Every row gives one point. Each copy is the shape, with its points in the same order, turned, moved and blurred by noise. Say if it was mirrored as well.

Shape (6 x 3):
[[ 0.00 -0.22 -0.04]
 [ 0.18  0.12  0.27]
 [ 0.32  0.23 -0.07]
 [ 0.11  0.42  0.27]
 [-0.52 -0.34 -0.47]
 [-0.41 -0.34 -0.55]]
Copy 1 (6 x 3):
[[ 0.01 -0.09  0.01]
 [ 0.39  0.30  0.10]
 [ 0.09  0.44  0.20]
 [ 0.25  0.60 -0.03]
 [-0.47 -0.37 -0.40]
 [-0.55 -0.36 -0.18]]
Copy 1 is: mirrored
Copy 2 (6 x 3):
[[-0.04 -0.14  0.04]
 [ 0.07 -0.10 -0.42]
 [ 0.34  0.13 -0.25]
 [ 0.05  0.15 -0.61]
 [-0.40  0.17  0.56]
 [-0.28  0.17  0.59]]
Copy 2 is: mirrored
Copy 3 (6 x 3):
[[-0.01 -0.23  0.21]
 [ 0.10  0.20  0.24]
 [ 0.30  0.16 -0.25]
 [-0.03  0.43 -0.03]
 [-0.44 -0.69  0.13]
 [-0.40 -0.66  0.03]]
Copy 3 is: only turned

Shape (9 x 4):
[[-0.08 -0.31 -0.31 -0.09]
 [ 0.05 -0.30 -0.36 -0.27]
 [-0.14  0.81 -0.07  0.41]
 [-0.19  0.13  0.28 -0.47]
 [ 0.13  0.11 -0.27  0.53]
 [ 0.23 -0.20  0.34  0.03]
 [-0.02 -0.60 -0.21 -0.42]
 [ 0.04 -0.11 -0.17  0.14]
 [ 0.49  0.26 -0.15  0.31]]
Copy 1 (9 x 4):
[[-0.19 -0.15  0.10 -0.36]
 [-0.34 -0.05  0.02 -0.44]
 [ 0.31  0.07 -0.50  0.65]
 [-0.65 -0.09  0.14  0.34]
 [ 0.41  0.17 -0.11 -0.03]
 [-0.20  0.33  0.45  0.10]
 [-0.54 -0.13  0.34 -0.53]
 [ 0.01  0.07  0.08 -0.12]
 [ 0.16  0.53 -0.21  0.02]]
Copy 1 is: only turned
Copy 2 (9 x 4):
[[ 0.60 -0.24  0.18 -0.17]
 [ 0.56 -0.32  0.38 -0.17]
 [-0.52 -0.41 -0.37 -0.18]
 [-0.15  0.29  0.38 -0.08]
 [ 0.15 -0.51 -0.34  0.10]
 [ 0.22  0.11 -0.05  0.46]
 [ 0.77 -0.08  0.49 -0.10]
 [ 0.38 -0.24 -0.04 -0.03]
 [ 0.06 -0.54 -0.14  0.36]]
Copy 2 is: mirrored
Copy 3 (9 x 4):
[[ 0.27 -0.50 -0.24 -0.11]
 [ 0.10 -0.45 -0.37 -0.09]
 [-0.30  0.40  0.50 -0.58]
 [-0.27 -0.33  0.24  0.42]
 [ 0.23  0.20 -0.08 -0.47]
 [ 0.18  0.06 -0.07  0.39]
 [ 0.27 -0.66 -0.31  0.19]
 [ 0.26 -0.15 -0.08 -0.16]
 [-0.02  0.46 -0.16 -0.34]]
Copy 3 is: mirrored

Shape (9 x 6):
[[ 0.14 -0.12  0.10  0.21 -0.30  0.07]
 [ 0.02  0.11 -0.35  0.45 -0.41 -0.05]
 [-0.03  0.02 -0.07  0.44 -0.19  0.44]
 [-0.63 -0.29 -0.07 -0.47  0.50  0.20]
 [-0.05 -0.01 -0.32 -0.09  0.43  0.30]
 [-0.47 -0.14 -0.05 -0.04  0.36 -0.08]
 [-0.23  0.29  0.01 -0.19  0.11  0.10]
 [ 0.51 -0.46  0.47  0.41 -0.02 -0.57]
 [ 0.24 -0.19  0.52  0.62  0.15 -0.41]]
Copy 1 (9 x 6):
[[ 0.07 -0.19  0.20 -0.06 -0.31 -0.02]
 [ 0.29 -0.52 -0.22  0.12 -0.30 -0.03]
 [-0.14 -0.22 -0.09  0.05 -0.45  0.28]
 [-0.09  0.42 -0.12 -0.56  0.46  0.62]
 [ 0.19  0.46 -0.31 -0.15 -0.08  0.38]
 [ 0.00  0.16 -0.08 -0.12  0.43  0.39]
 [-0.13  0.15 -0.34 -0.25  0.09 -0.05]
 [ 0.39 -0.01  0.93  0.40  0.04 -0.16]
 [ 0.04 -0.03  0.63  0.61  0.07 -0.07]]
Copy 1 is: only turned
Copy 2 (9 x 6):
[[ 0.06  0.12 -0.03  0.37 -0.08 -0.42]
 [-0.04  0.45 -0.45  0.57  0.15 -0.26]
 [-0.07  0.21  0.01  0.51  0.39 -0.53]
 [-0.47 -0.01  0.60 -0.25  0.35  0.28]
 [-0.09 -0.13  0.09 -0.01  0.59  0.04]
 [-0.15  0.17  0.36  0.15  0.24  0.32]
 [ 0.09  0.36  0.19 -0.12  0.33 -0.06]
 [ 0.49 -0.25  0.02  0.71 -0.59  0.06]
 [ 0.55 -0.02  0.24  0.78 -0.25  0.02]]
Copy 2 is: mirrored

Shape (12 x 9):
[[-0.15 -0.02  0.14  0.05 -0.06  0.56 -0.32 -0.02  0.49]
 [ 0.53  0.36 -0.20 -0.10  0.66  0.32  0.12 -0.01 -0.19]
 [ 0.27 -0.28 -0.29  0.36  0.38 -0.08 -0.37  0.15 -0.11]
 [-0.31 -0.36 -0.02 -0.29 -0.23 -0.30 -0.17 -0.36  0.30]
 [ 0.52 -0.20 -0.30  0.07 -0.14  0.21  0.12  0.12  0.13]
 [-0.03  0.32 -0.55  0.24  0.16 -0.01  0.54 -0.06 -0.43]
 [-0.44 -0.22  0.41  0.11 -0.67 -0.13 -0.25 -0.21  0.33]
 [ 0.02  0.12 -0.63 -0.17  0.38  0.42  0.45  0.44 -0.42]
 [-0.08  0.61 -0.34 -0.25  0.01 -0.27  0.44  0.39 -0.43]
 [ 0.32 -0.12 -0.08 -0.03  0.26  0.39  0.17  0.12 -0.59]
 [-0.32 -0.30  0.36  0.11 -0.08 -0.17  0.14 -0.16  0.52]
 [-0.49  0.37  0.04 -0.22 -0.13 -0.46  0.77  0.44 -0.14]]
Copy 1 (12 x 9):
[[ 0.02 -0.38  0.10  0.34 -0.09  0.13  0.01  0.22  0.31]
 [ 0.51  0.24 -0.58  0.00  0.44 -0.21 -0.32  0.20  0.10]
 [-0.39 -0.11 -0.55 -0.18  0.27 -0.07 -0.28 -0.20  0.00]
 [-0.12 -0.33  0.16 -0.28 -0.45 -0.27  0.37 -0.38 -0.20]
 [-0.08  0.24 -0.02 -0.24 -0.16  0.12 -0.35  0.23  0.06]
 [ 0.24  0.71 -0.20 -0.19  0.55  0.27  0.21 -0.29 -0.02]
 [-0.20 -0.40  0.77  0.03 -0.23  0.05  0.19 -0.49 -0.03]
 [ 0.26  0.68 -0.63  0.17  0.11  0.34 -0.04  0.03 -0.02]
 [ 0.33  0.98 -0.02  0.24  0.24 -0.14  0.09 -0.45 -0.08]
 [ 0.35  0.22 -0.44  0.02  0.12  0.29 -0.51 -0.18 -0.12]
 [-0.11 -0.40  0.50 -0.11 -0.02 -0.10  0.32 -0.07 -0.40]
 [ 0.26  0.75  0.41  0.28  0.18 -0.01  0.38 -0.45 -0.61]]
Copy 1 is: mirrored
Copy 2 (12 x 9):
[[-0.18  0.08 -0.39 -0.04  0.29  0.52  0.07 -0.17  0.35]
 [ 0.36  0.09  0.43 -0.06  0.79  0.07 -0.28  0.26  0.01]
 [ 0.17 -0.26  0.13 -0.40 -0.05  0.17  0.06  0.46  0.30]
 [ 0.25 -0.57 -0.54 -0.08  0.04  0.18  0.25 -0.37 -0.15]
 [ 0.13  0.14  0.05 -0.36  0.25 -0.12  0.24 -0.04  0.22]
 [ 0.24 -0.17  0.73  0.25  0.07 -0.28 -0.18 -0.14  0.10]
 [ 0.20 -0.23 -0.78  0.31 -0.35  0.37  0.45 -0.38  0.06]
 [-0.21  0.09  0.57 -0.17  0.23 -0.31 -0.61 -0.09 -0.11]
 [-0.03 -0.13  0.33  0.57  0.20 -0.57 -0.31 -0.03 -0.24]
 [ 0.48  0.32  0.22 -0.22  0.11 -0.09 -0.41  0.11  0.04]
 [ 0.08 -0.16 -0.34  0.13 -0.08  0.53  0.41 -0.36 -0.30]
 [-0.10 -0.02  0.11  0.71 -0.14 -0.32 -0.07 -0.22 -0.71]]
Copy 2 is: mirrored
